Each point is reached from the start by the listed moves, each made once or not at all, plus a little noise. Say if it took an odd or an even number of moves. Then give how often each move was made.

Moves:
(1): [ 44  47  -2   9 -16]
(2): [-27  36 -14   3  -7]
(3): [-23   2  69   7  26]
Start: [-32  38  18 -23  -6]
Points:
[-32  39  19 -24  -4] -> even (0, 0, 0)
[-56  40  88 -16  20] -> odd (0, 0, 1)
[-13 121   3 -11 -27] -> even (1, 1, 0)

Moves:
(1): [ 45  12  -4  14   9  -2  38  11  -4  10 -12 -28]
(2): [-18  55 -18   9 -23  11 -13   8   2  31   9 -12]
(3): [  8 -18  44 -14  -2   0   3  -6   9  20  -5   4]
(4): [ -5   6   1  39  -1   6   3 -17  -8  -8   3  -9]
(5): [-11   7  -8  12  32  11   6   0   6   5  -9   5]
(6): [  6   7 -10  17 -14  29 -32  19  23  -2 -29 -20]
(7): [-48 -21 -14  -1  -1  33  41 -19 -19  -9  -9 -21]
(8): [-35  14  19  11   3   5  12  45  -9 -21 -16   1]
(9): [  2 -16   4   7   3  11  24 -13  43 -28  20  16]
(10): [  3 -26 -10  23 -29 -14  -1  13   4  43  -4  15]
(11): [ -6 -10  -3  -5  12  14  -2   6 -10  -2  31  -9]
Start: [-13 -14  -3   7  -2   8 -32  -8 -14 -15  19  -5]
Points:
[-34  20   8  57 -18  59  44 -33 -36  27   6 -73] -> odd (1, 1, 1, 1, 0, 0, 1, 0, 0, 0, 0)
[-43 -42  12  51 -22  11   7  39  23 -24  23  26] -> odd (0, 0, 0, 0, 0, 0, 0, 1, 1, 1, 0)
[-50  -7  29  86  26  86  37  23 -16 -17 -55 -77] -> odd (1, 0, 1, 1, 1, 1, 1, 1, 0, 0, 0)
[-106   -1  -18   83   17   90   -5   23  -23  -50  -42  -50] -> odd (0, 0, 0, 1, 1, 1, 1, 1, 0, 0, 0)
[-44  28   1  66  12  72  42 -33 -27  36  -3 -68] -> even (1, 1, 1, 1, 1, 0, 1, 0, 0, 0, 0)
[ 20 -16  11  40 -33  27  24  11  30  59  56 -20] -> even (1, 1, 1, 0, 0, 0, 0, 0, 1, 1, 1)
[-82  30 -36  71  18 121  40  53  18 -30   5 -70] -> even (1, 1, 0, 0, 1, 1, 1, 1, 1, 0, 1)

Moves:
(1): [ 23  -8   7  11   8  12   5  17  14  13   3 -12  -3  -1  -1  -2  -2  -6
  13  -2  -4  -7   6   9  -6   2  10]
(2): [  2  12  -4  -4  13 -10  -5   5   4  -8  -3  -9   9 -14  -3  13 -10 -15
   1   0  -2   5  -3   7   6  -1  13]
(3): [  7   2   8   5   3  -1  -9  -4  -7  11  -4   4   1 -15   5   3   1  -3
  13  12   4   0  -5  -3 -14   5   9]
(4): [  6   3  -2  17   4  -4  10  -4   9  -3  -9  -4  13  -4  -1  -2  -7   0
  -3  -8  12   8 -13   3   7  22  -5]
(5): [ -2  -9   0 -10  17  -1  -2  -1 -13 -18  -1   2   1 -13  -7 -11  -9  -3
  14 -13   1  -5 -23   0  -5  17  -2]
(6): [ -7   6   0  -2   4  18  -1  -3  -5  -4  -8  -8  -1   0   1  -9  -7   7
   4   5  -1   6 -13   2  14 -12  -3]
(7): [  6 -16  16 -23  10  -8  45  -8 -13 -11  -3 -23   1  -4 -12   0  20  -6
 -11   1   6  -2   9 -13  -9  -8  12]
(8): [-12  10  -5   2  -6  -6  10  20  -5   6   6  -2   4  -3  -2   1   9   4
   1   2  -3  -3   1  -3  -1  -1 -14]
(9): [ -3  -3   8  -3  -4  -4  -7  12   6  -1  -1  11  -1  -4   5 -10  -5   6
  -7  -6   7  -8  -9  -7 -13  -2  -5]
(10): [ -1  12   5   3  23  15  -2  -4   2  12  12   0   3  11   8  -8   9   5
  -1 -18   6  11  17  -6   6  -8 -10]
(11): [-11  15  15  -3 -14  -8 -15  -2   3   0  36  -6  -5  -2  -6  -4  -2   0
   5  -3  17  -3 -13   6  15   5  -8]
(12): [  6  14 -18 -14 -18   3   8  -6 -10  -4   7  10 -14  12  23   3  13  -5
   0 -19  -1   0  -4  -7  -8  10  -4]
(13): [ -8   8  -2  -7 -10   9  -9 -13  -4 -23  -7  -1  30   0  -4   7  13 -13
   5  -7 -10  -8  14  -5  -3  -2   3]
(14): [ -2  14  17  -6  -1 -16  14  -3  -4  -2  -4  11   3  26  -2 -13  -4   5
  18   3   5  25  12  19 -13 -12  -4]
(15): [-12  -9  -5  -4   9  -2  -7   0 -10   3   5 -15  15   5  18 -12  -2  -1
  -6  -6  -3 -11   4  -3   0 -17   3]
(16): [ -5   1  10   1  20  11 -10   5  -3   4   5  -8  15  12   3  19   1   6
   3   9  -1 -15 -10   2 -25 -13   4]
(17): [  2  -2   3  -6  -3   9  -4  -6  -9  -9 -12  -2 -12  -2  -7  -2  18  -5
  -4  -1  11  10   6   6   4  14  17]
(18): [ 10   5  -5 -16   0 -10 -11   3  -6   1  -3  -5  11   0  -7  -1   0   9
  -1   5  -6   7  -7   0   8  -4   1]
(19): [-11  -7  -2  -9  -6   4   1  -5   6   3 -19   2  11  -4 -12  13   4   3
  19   0  12 -10   4  19   4 -17 -16]
(20): [  0   0  -6 -16  -9   8  -2  10  -2   9  24  -3  24  -5  -8  14  -8  -4
  -8  29  30  -8  -1   0  -4  -2 -18]
(21): [  4  -2  19  -1  -7 -12  -3  13 -11  14 -11  -5   4   2  -8  13 -32   4
 -19  -4   6  -9  -7   4   1   3  -2]
(22): [  8 -11   8 -12   0   5  -1  12   4  10   4  -3   7   8 -16  22  -3  -4
   8 -13  -4  19 -12  -8  -1  -1  12]
(23): [  7  -2   7  12  -9 -10   1   7  -8 -12   0   8  -6  -8   0   9  -8  11
  -3  -6   9   1   4   1   5   5   3]
(24): [-19  -7   6  -9  -3   6  18 -10   0  12  -2  -2   7  -9   9   9  -9   9
 -11  -1 -17  -5   7  12   0   3   6]
Start: [ 19  22  13 -21  -5   6   4  -7 -14   3 -22  -1 -21   4 -12  -1  12   0
  28  -6   0  35 -16  -5  -1  -5  -3]
Points:
[  9  16  34 -41  54  73   8   2 -21  32  11 -32  24   0  -8   6 -13  17
  41  -1  14  11 -35  17 -19 -20 -15] -> odd (1, 0, 0, 0, 1, 1, 0, 0, 0, 1, 0, 0, 0, 0, 0, 1, 0, 0, 0, 1, 0, 0, 0, 1)
[ 51   4  38 -43  14  28 -24  22 -24  -1 -28 -23  82 -26 -60  70  -6  -5
  88   1  41  17 -62  15 -34   4  -1] -> odd (1, 0, 1, 1, 1, 0, 0, 0, 0, 0, 0, 0, 1, 0, 0, 1, 0, 1, 1, 1, 0, 1, 1, 0)
[ 43  22  88 -97   4   6  34  18 -48  -2 -35 -40  11  32 -59  15  -5  11
  67 -49  62  48 -94  31 -28  -3   9] -> odd (1, 0, 0, 1, 1, 1, 1, 0, 1, 0, 1, 1, 0, 1, 0, 1, 1, 1, 1, 0, 1, 1, 0, 0)
[ -4  33  54 -79  43   8 -17   1 -41   4 -25 -11 121  -8 -23  47 -26  11
  69 -26  43  43 -40  27 -40 -33  -7] -> even (0, 1, 1, 1, 1, 0, 0, 0, 1, 1, 0, 0, 1, 1, 1, 1, 0, 1, 1, 1, 0, 1, 1, 1)
[ 11  25  52 -57  -3   0 -38  23 -52   0 -11  -8   8 -23 -61  46  23  16
  85 -14  43  33 -72  14 -15   4   6] -> even (0, 0, 1, 0, 1, 0, 0, 1, 0, 0, 1, 0, 0, 0, 0, 1, 1, 1, 1, 0, 0, 1, 1, 0)
[ 25  80  22 -61  -1  14 -36  -5 -55  25  11 -42  28  -3   5   7 -14  -7
   7 -14  75  47 -60   7  33   9  -9] -> even (0, 1, 1, 1, 0, 1, 0, 0, 0, 1, 1, 1, 0, 0, 1, 0, 1, 1, 0, 1, 1, 0, 0, 0)
[ 37  16  65 -90   4 -23  51 -11 -54  -7 -29 -43  18 -16 -31  23  10  -4
  79 -55  43  66 -44  42  -9  17  47] -> even (1, 1, 1, 1, 1, 0, 1, 0, 0, 0, 1, 1, 0, 1, 1, 0, 1, 1, 1, 0, 0, 1, 1, 1)
[ -1  40  70 -89  29   7  44   9 -52   4   1 -62 104 -25 -52  30  -7  -1
  86 -25  56  54 -29  32   9 -33  -6] -> odd (1, 1, 1, 1, 1, 1, 1, 1, 0, 1, 1, 0, 1, 1, 1, 0, 0, 1, 1, 1, 0, 1, 1, 1)
[-27  39  13 -85 -34  13  -9 -26 -22  -4   0 -27  41   3  -3  50  16 -27
  46 -56  -5  21 -19  16  12 -26   7] -> even (0, 1, 0, 0, 0, 0, 0, 0, 0, 0, 1, 1, 1, 0, 1, 0, 0, 0, 1, 0, 0, 1, 0, 1)
[  10   27   61 -109   49   26   36    7  -63    0  -35  -44   59   30
  -31   31  -10   -6   32  -45   88   50  -61   12  -40  -31   -9] -> even (0, 1, 0, 1, 1, 1, 1, 0, 1, 1, 0, 1, 0, 1, 1, 1, 1, 0, 1, 1, 1, 1, 0, 0)
[  49   58   40 -106   43   14   35   22  -57    3   13  -38   74   19
  -36   44   41  -28   81  -18   23   53  -24  -12  -68  -28   12] -> even (1, 1, 1, 0, 1, 0, 1, 1, 0, 1, 0, 1, 1, 1, 0, 1, 0, 1, 0, 1, 0, 1, 0, 0)
[ 13  50  26 -88  -9   4  19   6 -90 -19 -59 -59  84 -22 -26  65  16  -9
  20   7  65   4 -39   2 -16 -27   1] -> even (0, 1, 1, 1, 0, 1, 1, 1, 0, 0, 0, 1, 1, 0, 1, 1, 1, 1, 1, 1, 1, 0, 1, 0)
